Each row is a point. Each copy is the shape, with its points in the same order, turned, moved and blurred by noise. Is it also mirrored, or only turned?
In the rows, 128 means zero.

Shape, 8 rows:
[[107 157]
 [126 121]
 [122 133]
 [223 156]
 [117 145]
 [102 122]
 [124 121]
 [120  89]]
Copy 1 (8 x 2):
[[107  99]
 [132 127]
 [125 123]
 [215  65]
 [112 108]
 [105 138]
 [131 129]
 [135 158]]
Copy 1 is: mirrored
Copy 2, 8 rows:
[[149 148]
 [128 112]
 [132 121]
 [ 34 148]
 [141 138]
 [153 114]
 [135 113]
 [134  82]]
Copy 2 is: mirrored
Copy 3:
[[133 156]
 [159 126]
 [146 136]
 [ 77  47]
 [143 140]
 [163 142]
 [155 121]
 [192 106]]
Copy 3 is: mirrored
Copy 4 (8 x 2):
[[131 168]
 [118 129]
 [124 142]
 [214  88]
 [128 154]
 [103 148]
 [118 132]
 [ 93 111]]
Copy 4 is: only turned

Shape, 9 rows:
[[ 91 120 133  95]
 [129  77 136 119]
 [100 156 127 183]
 [130  91 176 123]
 [193  92 126 115]
 [105 145 129  95]
 [158 153 109 125]
 [188 141 127 121]
 [ 73 156 167 157]]
Copy 1, 9 rows:
[[128  90 113 162]
 [120 109 170 172]
 [137 185  98 143]
 [ 85 118 151 157]
 [130 113 195 110]
 [126  97 103 138]
 [155 129 131 107]
 [129 126 155  84]
 [102 158  69 164]]
Copy 1 is: only turned
Copy 2, 9 rows:
[[122 174 154 128]
 [ 91 121 146 140]
 [188 140 107 158]
 [113 115 179 155]
 [104  75 152  93]
 [141 172 156 109]
 [156 118 130  87]
 [149  86 149  77]
 [181 171 148 178]]
Copy 2 is: only turned
